Each wall is flat, endless, passes through zero and stands at right angles to its row. A trip goes straight from one point to another. List the walls that it crosses, first one first.

Walls:
(1): [-23,-16,-45]
(2): [1,-45,1]
(3): [-51,16,58]
Trips:
[-12,19,15] to [-60,-10,-90] -> 1, 3, 2
[3,-42,-17] to [-12,-28,-92] -> none
[-15,2,-45] to [32,-17,11] -> 2, 1
[-38,-4,-19] to [36,-17,-16] -> 3
[2,-21,-7] to [-8,17,-51] -> 2
[8,42,18] to [-48,-107,105] -> 2
[-11,19,44] to [-12,11,6] -> none
[14,8,-44] to [-48,-57,42] -> 2, 3

Walls:
(1): [61,19,65,-40,66,28,-17,-5,4]
(2): [-53,-14,30,-49,25,66,19,53,22]
(3): [13,0,-32,-38,-35,-21,-23,-38,-12]
(4): [12,7,-47,23,-26,27,-82,37,4]
(5): [-20,-16,15,0,6,37,-48,-21,-9]
Trips:
[31,-23,47,-35,18,27,-61,-44,-46] to [-38,-31,11,19,29,-7,28,50,-38] -> 2, 4, 3, 1, 5
[-2,-21,73,-15,-21,62,-58,-51,-36] to [21,16,10,35,-108,-28,-25,-19,18] -> 2, 1, 5
[-1,-39,106,23,-38,-53,-94,22,21] to [-28,-3,40,32,25,23,36,-6,11] -> 2, 4
[23,-17,38,27,-15,-41,-48,-21,1] to [-46,9,95,7,-21,-21,-11,7,-52] -> 4, 3, 2

Walls:
(1): [-29,-25,32,50,0,-6,-23,30,65,-35,5,-17,4,-18,27,-7,33,28]
(2): [-2,-44,7,61,-16,26,24,17,24,20,45,32,-31,-21,12,-33,17,-7]
(3): [-5,-50,19,-35,-41,17,-49,20,-15,-27,8,17,6,-4,2,-73,6,-19]
(4): [-35,11,-1,-61,-17,-43,17,-27,-30,-9,40,-10,31,-22,-37,0,62,-30]
Trips:
[-20,-44,52,-4,-30,-47,-26,30,121,29,-38,46,-15,61,-13,29,9,8] to [-38,-26,-7,-30,-29,32,4,67,31,16,31,38,-34,-30,53,-4,-10,24] -> none
[3,-21,69,-5,-7,-8,16,4,26,44,-21,31,-65,-31,10,-12,-28,13] to [-47,10,-24,30,15,5,42,31,6,-28,29,23,-3,20,47,-29,8,25] -> 3
[-26,-2,-31,2,31,6,-19,47,28,53,30,23,-9,41,2,-2,-4,-16] to [-22,-5,-55,-31,-46,0,-21,27,-10,-27,8,18,-46,-30,79,-39,-27,-3] -> 3
[4,15,30,21,39,-6,27,-44,-34,-6,6,8,13,-38,-65,-34,-62,-23] to [10,7,6,32,27,-18,-42,3,20,-24,-69,-18,12,-16,-23,-25,-26,-18] -> 4, 3, 1
[-29,38,21,45,-21,38,-1,-29,29,-59,36,18,19,15,16,11,-52,53] to [14,-6,36,18,-8,87,29,4,11,5,13,23,-23,30,5,-1,45,-29] -> 3
[56,27,27,8,61,-31,57,12,-8,24,-19,-21,63,-10,49,24,1,9] to [-6,37,47,-18,9,53,-62,20,2,5,10,-10,15,-16,28,27,9,22] -> 1, 3

Walls:
(1): [-14,-22,-10,-70,-59,-48,-63,86,16,33,1,-23,25,-8,-30,-6,12,47,-74,-1,64,0,30,-68,31,-10,6,-7,-18,-42,-55,-9,-45,41,74,41,-51,-22,18,1,-37,-1,-5,-13,25,-70,-19,5]
(2): [-38,8,-33,-32,-7,-3,38,13,-32,-1,-31,38,-29,-10,-18,-39,-7,81,56,-26,82,42,-16,34,-9,30,86,-19,-38,45,16,-53,16,35,-14,25,13,-31,-61,-19,-14,27,10,45,-77,-12,-35,2]
(3): [38,13,38,-1,-51,6,57,14,2,40,35,-48,104,-22,-71,-11,-11,-47,-8,-11,-50,11,26,-46,-26,-2,-18,-12,46,19,5,-41,31,-22,-37,-40,100,-6,29,-16,-4,-9,7,-12,-87,-14,71,-17]
(4): [30,-91,-18,24,-70,-4,15,66,1,-94,54,-2,-9,-12,45,-32,-5,-11,28,7,34,-38,-4,-12,-52,-44,-22,-21,-39,65,-48,12,-43,-9,-53,-56,-7,1,21,21,20,20,28,28,2,15,-44,23]
(5): [-45,22,-32,37,-60,-11,42,-13,-1,68,-4,1,-8,57,-7,5,19,3,-50,-8,32,-29,38,41,-7,11,-41,6,-74,4,1,43,-26,24,-28,40,-42,58,-5,-43,20,-8,6,47,-44,21,39,29]
(6): [5,-24,28,38,-31,-37,-51,-22,-30,-97,-52,-42,25,8,19,-45,31,-56,-49,65,-48,25,21,28,-8,-15,-28,53,-69,-6,-25,16,-40,16,-32,-3,17,15,3,-15,-18,-74,17,21,-3,28,-78,-1]
(7): [-28,-64,33,35,-1,-22,-68,-20,22,-54,-82,7,-46,-67,-25,-37,-35,-69,-49,21,-13,12,-73,40,32,32,5,-12,68,3,-39,-57,76,9,14,13,-10,34,52,-15,-16,-30,-47,19,29,30,-25,-58]
Trips:
[9,12,62,106,-32,-33,-54,-25,21,11,-15,43,-54,-60,21,-21,8,57,37,-10,0,16,-19,-47,-19,-29,-9,-11,-53,0,5,-37,37,20,14,50,-2,-80,45,4,-28,-31,27,17,16,35,-36,98] to [17,-36,1,-3,-97,3,25,53,-19,12,26,7,-22,75,-46,-19,24,-30,-18,-9,2,12,-16,-37,-63,-7,-39,-17,-33,-23,-16,44,69,49,16,-55,-16,36,-2,33,2,-51,3,15,22,19,-40,8] -> 5, 2, 3, 7
[7,19,-22,9,23,-19,-1,2,-5,-4,10,35,20,7,-42,-76,36,16,-17,33,25,16,-10,-11,77,26,-48,9,24,55,-19,-17,-10,34,-14,31,-41,-20,18,-22,-11,20,32,18,-51,14,-2,9] to [4,-8,-31,41,5,-38,-58,45,57,13,-18,-41,-7,27,50,-14,-8,-29,5,-23,-12,-30,-58,-10,42,-1,12,7,-70,20,-8,-45,46,-8,64,44,16,-70,0,35,-6,10,-48,27,78,-41,59,-8] -> 3, 6, 5, 2
[2,-56,4,93,-23,38,1,3,54,-5,-26,-35,-30,-5,5,18,9,-41,14,-19,-37,-23,-10,60,-13,5,18,7,22,35,-5,-2,-2,-15,44,-60,6,45,13,76,-2,8,-34,-4,-13,-24,-1,27] to [-16,14,-56,38,-29,0,18,-56,54,-38,12,-66,-44,-38,-20,18,-3,-13,39,-9,22,-58,-15,6,-21,37,-73,-64,48,-3,46,-45,-1,-25,-110,-16,11,28,35,21,18,2,24,-38,-48,-33,-8,56] -> 6, 5
[-39,-22,-78,7,-5,1,21,-14,16,-7,13,15,-19,-12,15,37,38,-25,11,0,14,-25,-18,5,37,31,2,1,15,-60,-24,-86,47,-54,-46,-21,10,-29,-12,-20,27,15,-66,-68,18,21,14,7] to [-40,-16,-17,25,-8,-5,-2,-45,-2,-65,15,-4,-48,11,16,-20,-22,2,27,44,15,-9,-5,28,29,-61,3,-13,0,21,-36,-29,-30,-41,-12,-77,-3,16,3,-32,-12,-30,0,-51,43,39,-2,59] -> 4, 6
[5,-13,21,-7,-51,-33,-4,-28,-14,-28,-2,11,-28,57,-32,56,-34,-25,-11,2,7,25,48,48,36,-28,22,-5,-105,-26,-3,46,-16,13,-62,-5,24,79,12,-17,-70,42,-29,-43,5,-23,38,55] to [33,44,-2,17,-40,20,-16,-30,18,-34,13,65,-11,12,-18,22,-59,30,-9,20,25,36,6,7,-15,-46,27,14,5,12,35,-41,17,-33,18,-24,-49,-33,-34,3,16,46,1,-54,8,43,40,-54] -> 1, 2, 4, 6, 5
[-16,21,13,-42,37,16,38,-42,1,-2,63,-18,69,-29,15,-83,7,-35,-6,-18,-13,-8,-13,14,-14,-11,-87,33,-57,64,-11,-5,30,16,-8,43,-9,4,-14,0,-1,21,-1,15,6,-69,14,-17] to [16,-9,28,31,-43,-7,-23,1,24,-71,30,-48,-22,-10,-4,-13,14,22,40,-40,27,44,38,36,-16,-42,-8,-26,-4,-81,-45,-3,32,6,-71,59,-28,47,-100,-11,25,34,44,72,4,-18,20,17] -> 2, 3
[31,46,37,25,32,17,-68,-5,70,-24,50,2,23,29,-25,-30,33,-9,26,2,25,35,-40,49,11,32,-30,28,-9,46,31,-61,-16,42,21,-21,5,62,76,-8,26,-76,-14,52,-34,-27,21,-30] to [-9,-6,-23,-11,-9,-3,-28,-38,3,-15,-6,25,8,0,-7,-53,24,49,6,-55,-13,23,39,1,5,28,81,52,-18,68,4,35,16,-30,12,42,4,6,-39,54,33,-24,-13,-12,-66,69,-35,-35] -> 2, 3, 7

Walls:
(1): [-1,7,41,6,-15,9,-25,28,-10,-24,-58,71,17,-22,31,-8,1,69,48,-60,7,-5,37,47,-22,-31,59,-55,-19,-77,-40,-2,23,40,27,-2,11,-10,17,59,70,-2,-71,-11,-52,27,15,16]
(2): [32,10,57,13,26,19,-34,71,10,18,30,10,-24,30,38,-10,8,-6,52,-7,-41,-4,33,28,-7,-2,-33,27,9,49,46,4,12,58,5,-41,10,33,12,32,23,-14,58,-18,23,58,-33,-24]
(3): [-15,-8,-37,18,30,-16,-21,-31,10,40,1,27,-26,57,58,81,5,-7,-25,11,-4,5,40,-10,13,-25,0,12,-16,-14,30,-34,-28,-12,28,-45,17,-54,57,26,-4,-8,8,75,7,46,0,-14]
(4): [-78,-36,7,18,48,37,-5,63,0,-17,-17,44,13,-37,34,47,-13,24,12,-54,77,7,10,31,48,-5,17,0,-6,-70,-25,-51,44,61,25,-8,-11,30,69,-1,12,11,-18,-7,9,-5,23,-2]
(5): [-30,-9,-48,21,-17,-38,-57,55,33,19,6,81,-26,-13,33,-20,0,-35,41,-13,72,-45,33,23,80,20,1,-1,-27,-30,29,19,-58,59,-46,-24,33,45,-3,-17,-18,-33,-70,5,69,-32,-10,20]
(6): [-7,-40,-17,5,-2,49,-5,-56,10,-1,5,-64,-23,1,4,-10,28,-33,13,50,-24,20,32,-39,34,4,-12,37,44,-44,-70,11,2,45,66,44,15,-78,-31,-52,-18,34,-23,50,-32,37,8,23]
(7): [-34,33,-2,-55,-75,74,-22,-32,0,85,53,8,-31,6,-22,-33,11,-42,54,10,-71,23,-10,12,50,-52,-15,5,-32,-34,32,-4,5,51,-2,-13,4,-4,-49,-24,-30,-5,48,-20,45,33,-9,14]
(8): [-21,-18,61,46,36,-53,-15,13,26,-34,-21,-100,-22,3,-33,87,10,-7,31,17,-25,62,10,28,54,8,-11,17,-22,71,46,23,-35,27,3,-6,-26,6,-72,-13,-46,10,-9,-58,-1,-16,-14,-7]
Trips:
[47,21,-20,-1,-21,37,-38,17,15,-13,21,31,5,-9,70,-46,-6,-62,7,20,-3,-13,2,6,20,-26,16,57,32,14,-7,24,30,8,2,36,38,-9,-17,-10,-48,78,-14,19,-5,-5,60,-19] to [-14,-43,-13,39,-54,-97,25,21,75,7,10,-1,-9,-25,-5,-9,24,13,50,-64,-25,3,26,5,45,-36,-16,11,7,-24,32,-7,-5,3,-41,-14,25,-19,2,-29,22,9,22,-45,1,0,45,-23] -> 4, 8, 1, 6
[11,-39,-37,29,-26,14,-28,8,18,2,35,10,-26,23,16,13,13,-14,4,-27,10,21,-45,88,39,19,-14,-31,-5,-11,-18,54,7,27,25,-22,12,11,-77,18,21,-43,3,22,72,-8,-18,7] to [-38,47,-36,78,68,-4,-8,50,20,13,-5,-1,-15,43,13,-31,25,-63,8,-78,-29,0,32,-22,44,-2,-15,56,-38,22,-38,-31,19,32,13,-12,82,65,15,-29,-11,-27,15,-29,9,-26,0,24] -> 1, 3
[-9,-38,-49,-29,-8,-16,-31,-42,5,9,20,31,52,-17,13,27,46,-6,3,-23,42,-68,18,16,31,11,-21,34,37,35,38,-22,-47,22,74,-121,-8,-18,35,-10,-27,-66,-11,37,-24,1,17,5] to [-3,-22,-33,1,-65,-36,10,4,42,-37,-31,17,24,18,-7,-34,23,9,-9,-10,39,9,2,18,-68,34,0,13,-43,68,-21,-7,2,-30,35,-1,20,-27,-28,3,28,14,-61,-37,6,43,-7,-33] -> 6, 2, 1, 4, 3, 5
